Rows are points. Before rounding, the points of a table are all equally far from one centre. They may lie mostly on one side of it. Write the centre, to within rounding.
(in the rows, 128 means zero)

Points (5 x 2):
[[156 160]
 [130  94]
 [121  92]
 [ 76 116]
 [ 86 104]]
Centre: [116 138]

Points (12 x 6):
[[144 134 146 140 161  68]
 [137 136  78  71 136 103]
 [181 169 102 123 142  86]
 [163 118 119 117  91 137]
 [104 186 112 113 109 102]
 [134 121 154  89 138 106]
 [156 141 125 145 119  65]
 [173 117  98  93 167  97]
 [148 111 162 128 160 144]
 [138 151 104 134 157  53]
 [183 120 145 118 144 121]
 [144 164 102  70 137 117]]
Centre: [129 138 103 135 145 123]

Points (14 x 9):
[[146 164 197  91 107 110 118 141 159]
 [120 155 183  81 112 143 120 119 122]
 [141 124 172  60 117  96 138 139 150]
 [139 133 172  95 149  97 135 163 128]
 [ 85 123 157 119  94 128 127 169 138]
 [125 157 143 106  93 137 136 161 197]
 [143 114 184  78 112 111 127 131 164]
 [ 78 173 166 124 119 121 164 138 173]
 [115 142 137  83  67 103 103 146 146]
 [136 123 177  67  92 129 155 129 150]
 [141 139 167  86 101  81 136 155 107]
 [134 145 144 113  55 134 122 138 170]
 [110 121 153  84  79 119 101 140 136]
 [136 115 163 125  94 140 164 152 175]]
Centre: [123 149 145 112 110 110 141 129 146]

Points (18 x 12):
[[ 80 112 160 103  96  84  94  97 107 143 126 155]
 [ 80  84 181 108 108 118 110 127 130 139 118 115]
 [114 122 163  93 141  92 114 122 113 129 105  88]
 [144 120 171 123 137 110 105  89  82 145 134 122]
 [ 95  94 142 112 122  97  77  99 150 139 167 118]
 [ 99  88 120 113 137 116 152 106 133 133  96  86]
 [ 93  96 193 120 166 156 116  94 115 113 115 133]
 [ 88 126 166 124 162  96 127 120  64 183 119 120]
 [ 92  97 177  88 153  96  90  71 109 162 110 151]
 [ 71 106 168  94 124  75 104  96  90 120 123 126]
 [ 61 122 173  74 149 137 147  99  77 150 138 107]
 [ 49 116 136 115 139 104  95  92 122 170 125  97]
 [110 126 154 131 162  86 107 120  75 133 103 111]
 [ 81  64 153  96 120 120 107  90 120 152  96 131]
 [ 91 120 141  94 171  98  79  89  98 121 100 119]
 [109 112 182 121 151 113 117  97  87  99 108 121]
 [ 97  87 191 113 114 114 130 105 122 177 115 126]
 [107 119 132 101 112 103 118  96 124 156 109  86]]
Centre: [ 93 112 137 108 156 117 133 112 118 144 142 145]

Points (23 x 18):
[[136 147 146 164  81  95  75 158 105 170 167 157 125 142 137 117 157 112]
 [132 179 175 148 117 109 128 162 106 141 146 165 127 151  92  85 140 103]
 [138 173 188 133  98  99 105 134 152 150 168 173 114 128  94  96 143 114]
 [119 177 193 139 104  93  80 140 130 193 153 142 110 143 107  97 111 118]
 [127 179 148 154 123 136 111 165 143 193 141 160 122 121  83 115 139  80]
 [127 132 175 186  89 113  90 174 129 166 136 153  96 118 104 108 137  72]
 [157 169 163 155 124 101 112 147 106 211 153 126 107 135 126 115 148 129]
 [141 154 149 140 115  87  79 175 147 167 148 171 139 118  75 105 132 113]
 [148 156 158 136 147 124  83 160 157 141 135 160 128 108  77 100 144  92]
 [136 170 179 157  91  91  81 172 139 176 132 152 129 130  99  99 164 102]
 [163 184 194 134 122  83 113 113 108 165 165 142 120 125 115 111 150 115]
 [142 124 175 140 121 103 129 125 146 174 159 174 134 140 133 115 127 129]
 [132 154 197 150 150 115  84 163 104 180 114 157 134 121 108 109 129 122]
 [133 160 204 153 118 109  98 116 131 151 173 176 139 170 106 117 149 112]
 [120 139 180 127 137  62 122 165 139 186 148 154 119 161 128 131 140  91]
 [166 152 149 133  95 103  90 156 159 177 152 140 106 108  86 107 141 129]
 [162 151 165 180 119 115  83 169 120 168 167 143  99 116 131 105 141 117]
 [107 180 186 140 113  97  99 124 108 152 132 156 133 116 100  98 119 138]
 [150 169 169 154 109 121 119 150 146 171 144 168 159  99 109 148 140 114]
 [140 193 197 131 105 122  85 121 106 167 141 177 111 124  96 119 143 104]
 [117 188 185 154  98 111  96 141 124 123 173 173 103 133 118 119 148  89]
 [140 178 170 160 133 113  92 151 136 185 161 133 123 122 117 101 141 146]
 [145 175 175 162 131 109 113 127 141 168 177 163 124 137 111 108 140 146]]
Centre: [132 147 161 148 121 106  98 136 124 151 138 135 111 141  99 145 135 103]
